Each row is a point. Any point is a mix of the corners, with weights that add up to 1. It lies inside the corners' shape when no weight is negative. Say inside or outside, and name the corners with a negative weight.
In the rows, zero is written as 128.

Corners:
(1): [173 147]
(2): [ 96 174]
(3): [99 81]
Points:
[ 87 122] => outside (1)
[127 172] => outside (3)
[104 153] => inside
[107 106] => inside
[139 189] => outside (3)
[121 133] => inside
[ 99 166] => inside
[149 104] => outside (2)
[125 156] => inside

Corners:
(1): [152  98  93 189]
(2): [ 33 143 119 141]
(3): [154 122 121  98]
(4): [134  92 166 103]
(5): [112 182 111 143]
Points:
[143 135 131 128] => outside (2)
[169 102 131 130] => outside (2)
[ 62 110 100 158] => outside (4, 5)
[ 68 132 110 180] => outside (3)
[117 122 150 106] => outside (1)
[ 97 122 112 153] => inside
[157 122 165  76] => outside (1, 2)
[ 72 146 121 138] => inside
[142 124 120 109] => inside

Corners:
(1): [ 47 200  86 145 159 113 130 122]
(2): [217 117 107 117 119 124  70  99]
(3): [174 160 121 144 125  80 125 170]
(4): [ 75 185 134  96 166 135 111 146]
(5): [101 127 117 186 165 153 155 109]
(6): [137 135 131  95 149  47 135 128]
(7): [110 130 117 140 127  62 107 169]
(8): [ 58 208 159 150 151 145  94  86]
(9): [197 130 119 115  71 142 109 104]
Points:
[174 168 116 110 102 105 101 107] => outside (4, 5, 7)
[146 143 116 133 127 108 114 112] => outside (4)
[146 167 126 110 118 131 106 116] => outside (5, 7)
[110 150 134 144 164 117 115 125] => outside (1, 9)
[ 97 154 123 130 147 112 118 123] => outside (3)
[ 92 164 109 140 142 135 103 109] => outside (3, 6)
[196 124 143 125 104  60  89 131] => outside (1, 4, 5)
[128 161 126 127 136 121 117 116] => outside (7)

Corners:
(1): [127 196 109 130 123 108  96 164 169 194 139]
(2): [133 134 129  80  73 132 123 116 157 169 150]
(3): [ 83  95 142 107 105 129 125 135 163  65  74]
(4): [141 150 162 128 111  98 150 118 136 174  89]
(5): [ 66  85  69 114 123  77 189  98  91  91 171]
(6): [148 112  89  79 107  96 143 147  76 109 106]
(7): [ 87  85 160  73 154 171 166  82 158 128 178]
(8): [134 170  88 112 106 138 113  88  86 171  83]
(9): [ 73 172 119 176  40 184 111 149  82  99 174]
(10): [174  85  72 180  62 113  65 125 104 117 168]
(11): [167 154 158 113 120 168 135  97 201 139 101]
(12): [110 193  90 139 137  56  56  74  93 107  87]
Points:
[115 111 110 108 105 126 151 118 121 130 145] => outside (12)
[137 125 108 121 100 113 122 122 112 131 119] => inside
[113 113 123 110 106 127 131 113 127 109 111] => outside (1)
[119 122 122 111 100 131 133 128 144 133 132] => outside (12)
[106 121  93 112 103 133 120  90 100 110 165] => outside (1, 3, 4)
[128 151 109 114 114 109 112 110 119 132 112] => inside
[124 160 140 119  93 118 131 134 146 137 111] => outside (7, 8, 10)
[122 121 118 104 103 127 128 113 133 136 143] => inside

Corners:
(1): [124 197 160  95 124 172 126  76 116  84 142 146 115 166  53 102 121 127]
(2): [ 94 150 170  99  82 139  70  85 142 126 143  72 111 136 131 144  87  84]
(3): [100 131 150  40  81 166  58 111 171  93 101  98  94 111 112 177 153 160]
(4): [ 85 129 164 125 117 127  80 168  57 140 128 114  65 110 132 141 167 168]
(5): [ 97 157 150 110  99 134 158 114 115 116 167 142  77 118 115 127  89 202]
(6): [106 214 146  77 116 158  93 126  86  81 111  84 102 121 138 146 140 180]
(7): [115 103 154 103 139 114 168  93 185 106 130 112 109 159 165 129 145 114]
(8): [ 90 175 114 194 141 135 119  97  98 165 129 108 112 131 129  93 114 147]
(9): [126 132 147 163  97 115 138  80 135  78 173 169 182 151 136 143 162 122]
(10): [165 196 204 131 108 184 175 144 110 156 142  98  97 187 119 133  56 120]
(11): [171 111 148  76 127 141 213 160 156  94 143 136  99 122  85  88  81 147]
(12): [ 97  80 133 105 154 145  99 117 127 132 169 128 126 141 108 140 124 136]
(13): [ 77 115 177  79 117 110 101 192 167 185 150 126  92 121 176 144 104 154]
(14): [115 126  75 211 150 131 186 129  79  97  69 180 132 182 124 126 114  85]
(15): [ 50 123 163  95 154 137 119 108 140 180  98 116 101  75 100 153 103 134]
(16): [128 156 106 120 113 210 179 108  71 108 194 181 112 110  82 116 193 126]
(17): [125 110  91 103 166  70 133 130 112 126 125 125  96 152 103 148 157 159]
(18): [ 97  96 132  75 109 121 164 120 129 126 146 132 126 112  91 100 124 174]
(19): [163  61 124  66 126 139  94 134  75 148  82 136 104 125 108 136  98 102]
Points:
[113 141 143 118 116 138 127 130 112 127 137 127 114 131 124 136 122 143] => outside (1, 7)
[108 138 146 106 118 145 113 119 125 119 127 122 105 130 119 144 128 136] => outside (18)
[111 125 143 107 127 138 122 127 115 135 130 125 104 127 116 129 116 139] => inside
[104 147 149 106 117 136 139 125 133 120 134 123 103 126 119 130 123 147] => outside (12, 19)

Corners:
(1): [145 169 128 118  94 129 148 130 160  99  80  95  71 161 101 125 101 146
 151 108]
(2): [ 98 191 169 109 110 159 171 143  95  75 106 182  97  97 115 186 151 103
  86 108]
(3): [129 172 102  98  93 182 151 120  90 113 110 164 123  75 111 132 210 207
 136 161]
(4): [127 154  90 108 115 105  79 105 154 187 136 117 192 130 139 142 169 198
 115 148]
(5): [141  49  73 157 100 110 184 199 211 142 195  86 124  77 162 122 142 156
 105 126]
(6): [ 63 182 100 120 132 115 182 122 136  79 158 154 107 137  80 135 126 165
 144 163]
(7): [108  66 115 140 162 170 169 105 119 136 130  92  66 144 110 124 130 124
 154 133]
(8): [124  81 132 140 103 111 122 150 145 116 166 138  75 145 168 112 127 140
  89 112]
(9): [114 139 145 132 168 111  99 166 115 163 139 136 169 141 113  93 135 138
 136 155]
(10): [167  78 154 151 156  74 193 157 155 187 136  56 167  62 128  96 122 168
 106  92]
(11): [126 170 131 116 130  72 133 150 114  90  88  63 137 101  97 133 112 121
  68 137]
(12): [171 136  94  63  97 106 145 104 110  98  83 118  73 121  92 124 155  68
 153 109]
(13): [101  85 164 139 155 158 120 143  94 143  92 136 172 159  60 135  78 143
 149 132]
(14): [100 170 160 104 116 122 129 164 109  51 181 130 164 169  92 104 181  86
  98 164]
(15): [119 172  91 153 123 166 129 133 103 152  93 100 131 144 100 124 103 175
  73 120]
(16): [ 70  72 139 134 170 154  69 134 192 191 151 119 166  85  63 112 188 225
 159 117]
(17): [111 135 115 159  71 134 192 116 202 127 105 155 113 124 131 140 186  84
  93 135]
(18): [147 159 118 149 171 161  91 156 182  78 143 173 136 123 158 169 184 127
  86 109]
(19): [131  92 118 134 164 108  80 122 120 164 141  70 179  55 150  90 163 179
 163 105]
(20): [109  89 145  63 158 150 131  90 193 150 140  75 156  61 146  65 107 145
 161 153]
(21): [164 146 150 125 151 131  79 110 160  74 172 130  94 113 110 154  98  66
 130 112]
Points:
[112  77 115 126 152 136 128 141 142 162 152 107 153 108 115 102 154 174
 142 134] => outside (1, 2, 11, 17, 21)
[130 137 137 122 132 130 125 134 140 103 144 126 123 118 112 134 134 114
 119 126] => inside
[116 147 104 108 114 123 113 117 143 134 123 122 124  86 114 126 144 145
 117 131] => outside (1, 7, 10, 13, 14, 18)
[119 121 141 113 150 125 121 126 142 122 136 119 141 111 116 120 144 122
 125 128] => outside (1, 3, 5, 15)
[110 128 108 120 122 150 134 118 135 137 126 113 128 131  94 112 141 156
 148 145] => outside (2, 8, 10, 11, 18)
[120 119 128 126 136 135 129 135 147 117 131 113 123 108 111 125 146 141
 124 121] => outside (4, 9)
[128 126 116 131 130 125 129 140 158 132 141 120 142 113 129 130 153 149
 113 128] => inside
